Rows are points. The points of each table are mixes of a few directions, plus a little noise. Count the directions of each table, and those that both share. Where both have some left over, give the other angles between the two spaces (their principal angles), to ten degrees, smallest first.

First:
0:  -2  21  -7
1:   8 -32   0
2:  31 -14 -60
3:  -8   0  17
4: -29  25  50
Second (5 x 3):
0:  -2 -54  34
1:   1  48 -30
2:  -1 -30  19
3:   1  39 -25
4:   0  -3   2
Directions: first 2, second 1, shared 1

First:
0: -46 -24  -2  60   1  34
1:   4  -3  -8 -24  13   6
2:  -7  13 -12 -29 -10 -14
3: -13  -1   8 -28   8  19
4:  16   2   7  13  -4 -10
5:   2  10  14   7 -15 -11
6:  20   1  -6   6   1 -14
7:  25   1  -1  -6   7 -10
Second (9 x 6):
0:  -4 -42   2 -13 -20 -12
1:  -1 -31  29   6   9 -27
2:   1  -3  20  11  16 -14
3:  -2 -10 -16 -12 -19   8
4:  -1 -20  13   1   1 -14
5:   1  38 -31  -5  -7  29
6:   1   0   6   4   6  -4
7:   2  43 -27  -1  -2  28
8:   3  26   3  10  16   5
Directions: first 4, second 2, shared 0; angles 50, 90

First (8 x 8):
0:  30  -3 -33 -24 -13  31   1 -13
1: -19   2  21  16   9 -20  -1   9
2:  -3   0   3   2   1  -3   0   1
3:  26  -2 -28 -21 -12  27   1 -11
4:   2   0  -2  -2  -1   2   0  -1
5:  -4   0   5   4   2  -4   0   2
6:  14  -1 -15 -11  -6  14   0  -6
7: -45   4  49  37  20 -46  -1  20
Second, 8 rows:
0:   0  -2  -7  14   3 -20   2  -1
1: -16  12 -20   6  -8 -26  15  -7
2:   3  17   3   1 -14  11 -19  -9
3:   3   9 -12  14  -6 -13  -6   9
4:   1  -5  11 -24  26  -2 -24  -3
5:  -8   3   7 -39  19   9 -15  -1
6:   7   1  16   7 -10  15 -14 -27
7:  10 -35   2  20 -12  28  60  38
Directions: first 1, second 5, shared 0; angles 60

First:
0:   1   2  -4   4  -2   6  -1   2   1  -2  -4
1:   2   6 -12  14  -7  22  -4   7   4  -8 -13
2:   1   2  -4   5  -3   8  -2   2   1  -3  -5
3:   2   6 -12  14  -8  23  -4   7   4  -8 -13
4:   1   3  -5   6  -3   9  -2   3   2  -3  -6
5:   0  -1   1   0   0  -1   0   0   0   0   0
6:   0   3  -5   6  -3  10  -2   3   2  -3  -5
7:  -5 -17  31 -39  20 -60  10 -20 -12  20  35
8:  -1  -4   7  -8   4 -13   2  -4  -2   4   7
9:   0  -1   2  -3   1  -5   1  -2  -1   1   3
Second, 8 rows:
0:  -2 -15  19  -7  16  -9   3 -15  10   8  19
1:   0   3  -4   2  -4   2  -1   4  -3  -2  -5
2:   3  21 -27  10 -23  14  -4  22 -15 -11 -28
3:  -1  -9  11  -4  10  -6   2  -9   6   5  12
4:   0   0   1   0   0   0   0   0   0   0   0
5:  -2 -15  19  -7  16  -9   3 -15  10   8  19
6:  -1  -3   4  -1   3  -2   1  -3   2   1   4
7:   2  17 -21   8 -18  11  -3  17 -12  -9 -22
Directions: first 1, second 1, shared 0; angles 40

First, 9 rows:
0: -23   1  27  -9   9  -3  13  14   1   4 -33  21
1: -37  11  14  -3   8   7  31 -12  10  -4 -33  -3
2: -29  -6  28 -17   8  -2  12  20  -3   7 -44  28
3:  39  -9 -16  11 -24  27  -9 -10  -1  15  60 -16
4:  10  10 -42   1 -17  11   2   7   1   5  28 -27
5: -32 -21  29 -10  14  -7   6 -28  -5 -13 -55  16
6:  23  23  -2  20   5  -5  -4   0  11  -5  38 -11
7:  35 -21   2   1   9 -34 -49   9 -17 -11   6  21
8:  15  12 -41   6 -13   6  -2   0   2   0  33 -29
Second, 8 rows:
0:  30 -11   0 -18  19  18  58  22 -17  31 -21 -28
1:  34  26 -16 -44  20  24  26  12 -21   3 -10 -11
2: -47   9  -5  23  -5  -6 -52 -11   3 -48  -2   9
3: -20 -15  12  28 -19 -21 -24 -12  19  -1  14  13
4:  -3  -8   0   3  10   8  16  10  -9   2 -14 -15
5: -16  16  -7  -2   1   3 -26  -6  -3 -27   0   7
6:  -1 -35  17  25  -7 -13  23   5  10  29  -2  -9
7:  24  19   0 -19 -19 -16 -22 -21  20  10  35  35
Directions: first 5, second 3, shared 0; angles 50, 60, 70
